Rows are points. A path goes straight from each point to the next, and from the last back to the first. The post is the endless flat space through its rows: a point in 2 columns, a line in 3, a plane in 4, and so on, so that a path can go around it. Count how often the path circles the post. Going back the other way cancels.
In the rows, zero is written as 128.

Post, 2 rows:
[[109 142 108]
 [157 120 152]]
Path, 27 rows:
[[139 114 112]
 [ 87 106 121]
 [ 87 108 163]
 [118 163 135]
 [142 150 128]
 [190 124 111]
 [115 130  94]
 [129 155  90]
 [143 180 158]
 [110 142 130]
 [ 93  96 146]
 [162  80 138]
 [126 137  96]
 [172 130 150]
 [165 146 173]
 [ 69 138 141]
 [ 94  91 122]
 [176  97 158]
 [131 143  75]
 [166 155 129]
 [122 173 142]
 [129 119 157]
 [ 88 100  98]
 [151 111 127]
 [216 125 138]
 [151 168 128]
 [185 118 157]]
Times around: 2

Post, 5 rows:
[[116 128 160 111 142 167]
 [114 101  94 110 146 109]
 [119 144 119 160  74 108]
 [123 141 156 139 146 168]
 [125 127 120 135 127  94]]
Path:
[[140 155 177  86 145 205]
 [112 162 154 103 132 195]
 [ 84 124 150  76 132 138]
 [105 143 131 119 167 103]
 [123 166 172 116 122 173]
 [147 141 144 143 159 141]
 [135 124 121 180 105  94]
 [111 104 145 133  90  98]
 [150 110  95 135 106  80]
 [138 161 164 109  94 112]
 [113 142 146 108 114 141]
 [107 183 172 167 100 145]
 [109 111 164 133 161 186]
 [115  74 140  96 156 176]
 [160 120 118 137 169 135]
 [119 109  84  86 171 141]
 [ 96 140 132  84 138 147]
 [ 96 125 145 135 176 135]
 [117 105 159 171 130 124]
 [164 155 145 189 120 143]
 [146 160 122 137  97 107]
 [130 173  96 162 107  81]
 [136 179 170 186 140 120]
 [ 92  97 130 114 117 190]
 [114  94 130 109  94  98]
 [139 120 119 115 138 170]
 [132 164 120 115 145 163]
 [ 89 137 179  53 140 202]
 [113 149 139 181 132 136]
 [112 105 162 157  94 164]
 [128 118 164 134 141 201]]
Times around: 4

Post:
[[153 103 139  87 128 147  82 173 125]
 [119 144 117  72  88 123 120 142  96]
 [123  83 131 140 151 126 104 117 134]
 [128 144 146 120 127 162 171 126 123]
 [118 114 136 113 123 157  97 138 144]
 [123  93  99 162 107 115 143 137 158]
 [171 160 117 172 144 164 122 111 136]
 [134 152 126 122  94 110 131  75 156]]
Path, 27 rows:
[[ 87 106 115 118 120 114 118 131 122]
 [ 77 124  72 149  55  79 151 130 135]
 [180 156 139 155 132 152  95 108 113]
 [149  95 120 127 131 104 103  80 135]
 [143  89  89 137 120 106 120 132 167]
 [158 183 114 156 150 162 152 159 142]
 [155 103 107 156 130  89 117 136 109]
 [113  81 113 166 123 101 154  75 100]
 [131  76 147  61 130 145  88 122 116]
 [194 152 113 116 144 195  84 132 169]
 [ 79 139 117  68 125 157 164 150 100]
 [186 129 157  92 150 182  97 119 145]
 [157 105 127 107  98 151 140 149  82]
 [106 104 167  87  88 119 113 112 179]
 [169 131 161 150 152 115 189 102 148]
 [125 144  71 112  97  71  92 120 161]
 [ 76 149 118  99  94 160 142 109 140]
 [ 61 108 124 130 142 135 124 139 173]
 [161 147 112 123 108 114 181 191  82]
 [158 125 137 123 130 130  90 117 118]
 [108 127 144 107 135 209 133  99 120]
 [120 145 122 103 114 111 152  88 112]
 [104  63 132 152 189 129  64 130 164]
 [129 201 114 157 104 150 121  94 122]
 [155 138 115 192 144 142  46  76 140]
 [130 131 133  77  77 150 119 119 155]
 [118 149 122 108 138 144 144 111  94]]
Times around: 3

Post, 10 rows:
[[124 122 139 144 164 124 151 131 107 143 112]
 [ 93 155  90 145 124 123 152  88 106 137 175]
 [139  96 129 115 112 147 136  65 134 142 183]
 [115 129 113 150 131 137 117 141 116 144 184]
 [126 165  92  70 176 114 176 213 101 129 120]
 [133 176 111 117 111  84 172 150 113 119 131]
 [104 130 159 143 173 119 109  86 120 104 148]
 [117 130 155 129 127 163 141 169 121 136 102]
 [147  94 109 115 154 133 141 110  95  95 126]
 [130 130 139 164 163 144 108  77 156 118 124]]
Path, 25 rows:
[[115 106  73 118 129 151  94  92 153 147 172]
 [ 94 142  87 144 173 133 165 135 122 135 105]
 [113 167  66 133 105 129 198 132 108 105 127]
 [115 147  98 115 148 156 135  72 169 186 244]
 [152 170  85 103  93  79 192  86 106 122 119]
 [ 68 175 153  87 167  80 176 124  77 139 116]
 [138 139 106 120  83 155 157  86 165 154 130]
 [ 98 151 119 151  92 136 181 191 129 182 183]
 [171 108  93 160 159 187 134 162 136 128 169]
 [148 161 105 123 134 129 135  80 112  87 149]
 [109 104 134 104 104 147 109 122 106 134 145]
 [101  79 110 122 174 121 157  91  89 108 115]
 [126 126 105 140 129  95 139 134 108 124 232]
 [160 133 105 114 147 145 153 145 135  92 130]
 [127 103 178 125 109 178 116 122 134 159 172]
 [113 174 115 119 158 109 141 117 102 129 119]
 [128  94 132 129 185 118 136 112 118 172  73]
 [134 121 128 159  90 147 142 157 145 139 151]
 [171  97  96 137 161 161 149  90 147 140 142]
 [121 145 144 135 136 194 145 147  97  93  82]
 [ 99 129 111 139 157 171 101 135 121 135 138]
 [148 115  83 160  80 110 169 122  98 134 127]
 [ 91 141 177 135 108 141 148 152 119  83 104]
 [119 124 162 181 205 135 140 137  97 139 105]
 [113 168 116 137 106 132 148  92 120 152 132]]
Times around: 5

Post:
[[103 109 169 150 119 139 125  86 184 107 113 101 146 142]
 [115 133 118 137  95 133 161 129 131 155 155 177 110 112]
 [152 151 147 144 119 151 104 116 147 136 133  72  96 115]
 [115  73 124 108 161 128 102 116 161 110 117 145 123 120]
 [129 110 107 139 129  84 115 141 145 106 151  99 110 118]
 [169 115 137  88 117 162 120 154  83 149 148  96 146 143]
 [117 151  96 156 164 161 171 137 138  97  99 133 108 116]
 [153  98 143 111 174  79 102 111 136 109 138 205 133 140]
 [ 80 120 130 144 171 139 129 129 161 130 118 103 106 151]
 [145 120 185 130  73 161 114 148 129 153  97 163 157 138]
 [147 171 141 175  95 140  92 109 111 154 102 120 128 108]
 [131 146 146 118 117  96 162 120 153 166  98 106 110 115]
 [156 109 159 164 103 125 109 125  97 135 123 121 123 113]]
Path (27 x 14):
[[122 109 125 128 127 113 128 119 185 159 131 139  78  87]
 [115  73 174 184 117 116 133 128 126 159 125  83  91 142]
 [158 139 106 121 124 101 118 119 148  83 100 130 137 135]
 [118 150  97 138 121 149  96 139 122 129 136 120  93 115]
 [144 143 136 172 114 115  71 109 120 124 119  83 139 160]
 [116 105 108 161  91 130 114 123 171 190 180 142 101 115]
 [ 82 114 149 152 129 113 110 168 160 149  95  42 136 148]
 [108  96 171 144 150 142 100 115  92 146 164 151 109 128]
 [137 148 118 162 165 153 105 102 108 143  95 137 116  99]
 [166  99 160 158  78  82  73 134 143 140  79 175 149  79]
 [169 231 212 170 124 148 150 101 140 115  96 121 126 132]
 [129 116 167 106 103 125 119 112 128  99  83  93 161 154]
 [ 95 109 117 187 115  77  93  89 125 187 133 119  64 118]
 [106  67 126 160 147 162 154 122 110 142 139 101 117 130]
 [156 136 104 117 192 129 106 168 138  93 102  80 166 134]
 [ 92 116 108  99  81 100 114 128 137 132 145  83 157  97]
 [165  53 133 144 111 119 111 195 117 125 218 128 101 109]
 [162  76 179 153 144 145 129 103 109 130 135 122 159 137]
 [101 121 161 144 115 161 178  84 167  89 147 157 149 102]
 [138 121 168 125 138 127  84 156 113 149  92 109 165 118]
 [128  81 124 138 138 191 132 123 126 146 133 144 146  98]
 [114 157 166  98 135 171 158  96 151 106 197  27 175 173]
 [ 95 104 207 129 175 155 148 118 130  86  58 156 168 183]
 [160 180 153 105 109  76 130 122 168  72 162 112 143 129]
 [138 102 138 159 154 174  84 174 106  94 106  85 175 143]
 [162 177 104 137 181 154 110 130 130 108 110 137 159 158]
 [145 137 132 145 185 188 139 114 167 122 131 124 130 167]]
Times around: 1

Post (17 x 18):
[[134 121  59 115 104 116 120 141 143 136 169  90 104 116 113 144 154 101]
 [115 102  78 161 124  67 149 107 122 113 143 111 123 128 126 143 126 115]
 [ 82 117 171 132 103 113  94 162 137 113 109 101 121 127 128 160 113 140]
 [124  96 198 100 129 102  88 112  87 126 116 161 161 154 123 112 142 121]
 [126 135 148 159 146  82 147 112 114 120 131 107  87 141 142 105 148 112]
 [127 111 181 116 165  94 124 149  87 142 127 141 171 128 168 127 121  90]
 [136 129 179 156 122  84 117 178 175 119 131 153 126 156 121 159 112 106]
 [122 131  98 109 115 145 127 123 171 128 166 111 142 110 140 161 145 165]
 [137 118 158 133 181  76 110 119 124 113  98 154  96 111 149 141 129 100]
 [ 83 135  77 140 168  73 120 125 143 121 153 121  88 110 101  93 161  95]
 [ 98 149 125 133 104 150 118 141 156 142 138 123 162  97 117 193 181 135]
 [108 137  94 144  89 118 130 113 152 162 152 112 133  80 138 136 137 132]
 [ 91 132 146 159 146 111 124 133  94 127 117 168 105 142 135 135 118  98]
 [103 122  81 119 109 113 137 111 187 146 121 104 111 121 128 122 134  88]
 [126 135 143 153  88 147 121 162 153 102  99 135 149 122 130 119 131 147]
 [124  64 156 135 162 127 109 139  88 175  98 164 166 140 151 136 129 160]
 [125  95 147 135 170 127 134 119 107 129 118 124 130 114 102 113 112 104]]
Path (30 x 18):
[[184 135 118 161  98 121 174  89 153 175 145 157 132 158 144  71 123 110]
 [114 118 121 128 189 138  78 158 154  90  88  89 120  93 161 140 130 159]
 [ 85  82  85 117 112 131  89 159 130 131 120 137 175 116 123 181 132  95]
 [ 96 128 125  87 145 113  76 187 166 154 138 150 167  88 210 145 122 115]
 [108 106 135 147 129 132 130 195 175 181 133 159 104 138 154 124 105  78]
 [121 126 157 117 175  74 139 168 126 153 185 104 111 124 133 135 130 115]
 [166 137 180 155 126 145 167 119 167 116  51 142 131 138 146 159 105 182]
 [129 155 154 111 110  56  91 114 124  97 169 111 121 183 139 153 167 104]
 [123 132 164 143 157 141 128 102 127  64 100 125 127 127 112  96 130 110]
 [ 71 119 124 105 122  95 117 124 174 157 127 109 116 114 159 142 112  74]
 [ 39 177 116 171 121  83 121 152 143  84 139 162  46 139  65  82 142  61]
 [137 207 174 183 131  54 187 152 139 132 155 130 129 107 143 104 157  53]
 [147 128 160 131 121 107 168 120 179 145 100 101 127 113 129 131 122 131]
 [ 92 142 120 141 180 114 136 165 159 154 103 161 135 148 148 121 114 104]
 [111 123 199 118 137 112  60 125  87 159 105  87 129 116 174 149 162 132]
 [ 89  99 165 143  75 120 104 130 104 106  92  92 140 112 147 161  86  96]
 [ 68  87 124 127 168 122 111 100  94 139 148 122 124  85 115  84 137 137]
 [127  77 141 128 127 127 114 124 131 111 120  96 152 144 173 139 125 142]
 [118 101 118 149 145  70 114 150 138 142 179 153 150 125 101 128 158  78]
 [103 135 154 131 114  42 142  94 162 170 140 128 112  90 144 170 130  49]
 [149 172 119 162  71 156 182 158 208 152  57 160 108 139 141 139 138  82]
 [149 162 152 166  96  74 121 124 144 104 136 134 119 136 115 117 103 132]
 [103 112  84 127 153  88 108 121 121 139 135 112 135 124 173 160 124 120]
 [ 84 102 104 146  95  79  93 139 136 184  81 156 206 135 175 170 152 157]
 [122 111 159 104  97  89  61  97  84 117 139  71 145 132 156 140 172 136]
 [149  69 112 126 121 106 162  70  71  88 185  68 160 161 139 128 154 154]
 [ 92  98  89 162 203 100 191 133 130 149 170  92 132  58 183 165 109 140]
 [132 124 145 163  70 118 143 158 152 131 124 133 145 131 157 157 112  82]
 [120 103 137 113 111  90 102 116  86  74 127  95 115  73  84 159 168 152]
 [133 128 129 101 116  79 126  76 128 149 132 139 141 116 148 155 135 147]]
Times around: 4
